Each row of a before or after table is a point. One or more steps were done to the points. Then noise was added and the rows were shuffled. The steps act on columns, c1 being the first. Write out the steps. A step turns or swaps two columns, mirrors them in a line or flattens them onto one, adds a multiple of one to another, or multiplies or shifts one. Angles are multiples of 10 degrees, from the lower column toward the higher: turns from -170 to 170, lines from 10 to 170 but not 90. Use the fewest steps. Two steps may share a column if one is a turn and the other turns, adds or multiplies; they go together, in the order done. Otherwise the lowest column goes first.
In the rows, zero is written as 128.

Before, 12 rows:
[[120 152]
 [ 76 107]
 [162  72]
 [129 123]
 [151  84]
 [ 97 158]
 [151 123]
 [ 84 128]
 [149  66]
 [132 123]
 [136 205]
 [135 182]]
After:
[[167 138]
 [135 186]
 [ 57 127]
 [150 173]
 [ 64 139]
 [193  83]
 [172  95]
 [ 77 134]
 [116 110]
 [157 121]
 [122 125]
 [124 127]]
Steps: turn c1 and c2 by -120 degrees

Before, 8 rows:
[[166 167  77  92  79  71]
 [138 122  99 129  97 169]
 [112  86 125 165 116 174]
 [129  94 165 120 110 103]
 [176 152 129 140 153  79]
 [133 173 164 167 148 151]
 [136 108 126  90 153 106]
 [ 94 164 139 166 118 113]]
After:
[[178 133 100 139 154   3]
 [139  99 124 125  98 155]
 [114 119 171 155 113 201]
 [ 95 144  95 150 115 163]
 [160  76  83 103  78  16]
 [130 171  88 154 148 144]
 [135 121 150 100 151  94]
 [136 158 163 121 108 101]]
Steps: add -1.5 times c1 to c6; turn c2 and c3 by -80 degrees; multiply c4 by 0.7

Before (10 x 12):
[[160 142 120 106 166 122   7  47 143 110 104 116]
 [ 85 138 105  82 163 117 123 154 136 123 138 124]
 [165 135 140  84  65  93 133 167 149 118 136 138]
 [114 102  99 131 158 154  86 162 119 108 160 108]
 [126  20 134 128 135 162 120  54  79 132 129 153]
 [ 99 134  80 135  88 155 135 141 141 112 119 149]
 [128 116 139 125 166 110 137 171 113 116 122 146]
 [ 73  93 128 125 105  99 127 169 113 118 117 132]
 [132 147  97 133 165 162 127 126  42 120 168 117]
 [ 78 128 129 129 172 141  75 122 115 135 149 160]]
After, 10 rows:
[[108 180 105 125 119 163 127 201 177 132  36 116]
 [218 109  78 132 166 138  95 168 155 137 116 132]
 [ 41 144  68 107 167 121  43 181 126 111 154 190]
 [ 74 117 122  87  77  96 142  70  86 117 130 125]
 [244 155 125 126 102  97 127 126 135 117 101 130]
 [168 113 129 128 153 156  80 106 149 108  89 151]
 [121  85 147 130 132 160 103 128 221 117 121 126]
 [189 135 140 133  94 151  94 136 104 110 139  91]
 [142 139 114 125 159 109 141  88 156 116 119 113]
 [217 112 138  80 161 119 106 135 131 123 134 125]]
Steps: multiply c1 by 2; turn c1 and c8 by -160 degrees; turn c2 and c11 by 120 degrees; turn c3 and c7 by 50 degrees; turn c3 and c12 by 140 degrees; mirror c5 and c9 in the line at 10 degrees

Before, 11 rows:
[[125  94  84 134  97 172 101 155 110 105  72 165 105  66  95 102  94  87
  167 151]
 [ 92  92 142 176 131  95 126 219 139  93  49 160 163 118 120  78 124 174
  144 135]
 [131  72 107 175 128 156 141 142  80 113  50 119 138 137 124 148 126  94
  169 166]
 [ 63 148 131 126 102 118 154 148  92 175  96 150 191 115 136 158 125 127
  113 172]
 [133 125 150 105 119 171  71 158  70 127 144 137 168 120 145 180 146 144
  191 148]
 [ 63 134 118 171 155 115  76 144 114  85 119 154 144  96 168 104  92 191
   92  99]
 [ 73 141 166 137  97  93 144 127  81 142 103 148 146  67  82 107  69 125
  184  89]
 [120  81 111 166 135 186 135 153  97 175 104 161  97 125 177 142 113 128
  157 144]
 [ 74 106  84 192 188 189 168 132  70 114 133  92 125  40  80 141 153 184
  111 121]
 [ 97  96  85 180 155 158  63 142  94 118 152 101 127 111 113  87  67 147
  131 147]
 [148 149 142 110 182 133 113 189 104  92 115 101 176 138 140  80  55  94
  145  78]]
After, 11 rows:
[[ 84 136 180 172 172 113 120 142 121  86 134 154 150  96 167 117  94 186
   89  99]
 [152 128 142 105 118 171 119 155  66 128 119 140 180 124 149 145 145 139
  195 151]
 [ 77  96 124 184 109 154 126 145  97 119 166  96 138 108 107 110  72 144
  131 144]
 [154 142 120 107 170 133 123 185 109  90 164 102 182 139 141 107  57  97
  147  75]
 [ 95  98  91 131 153 176 136 155 110 107  84 171 108  68  92 115  89  85
  174 145]
 [117  72 106 173 196 153 128 146  79 109  93 124 141 137 121 140 124  95
  171 163]
 [108  89 174 175 191  98 119 220 134  98  94 155 161 118 121 110 126 170
  142 143]
 [ 83 148 197 132 146 123 121 153  90 175  92 148 189 112 140 139 125 124
  117 173]
 [106  81 118 165 174 184 134 156  99 176 112 165  94 122 177 135 114 128
  151 147]
 [ 62 112 138 192 136 197 129 127  65 112 194  88 118  44  79 129 154 187
  110 120]
 [125 139 216 140 113  97 124 128  82 144 101 144 148  65  84 119  77 123
  182  88]]
Steps: turn c1 and c3 by -50 degrees; multiply c3 by 1.3; add -0.5 times c15 to c11; turn c5 and c11 by 60 degrees; flatten c7 and c13 onto the line at 100 degrees; multiply c16 by 0.4
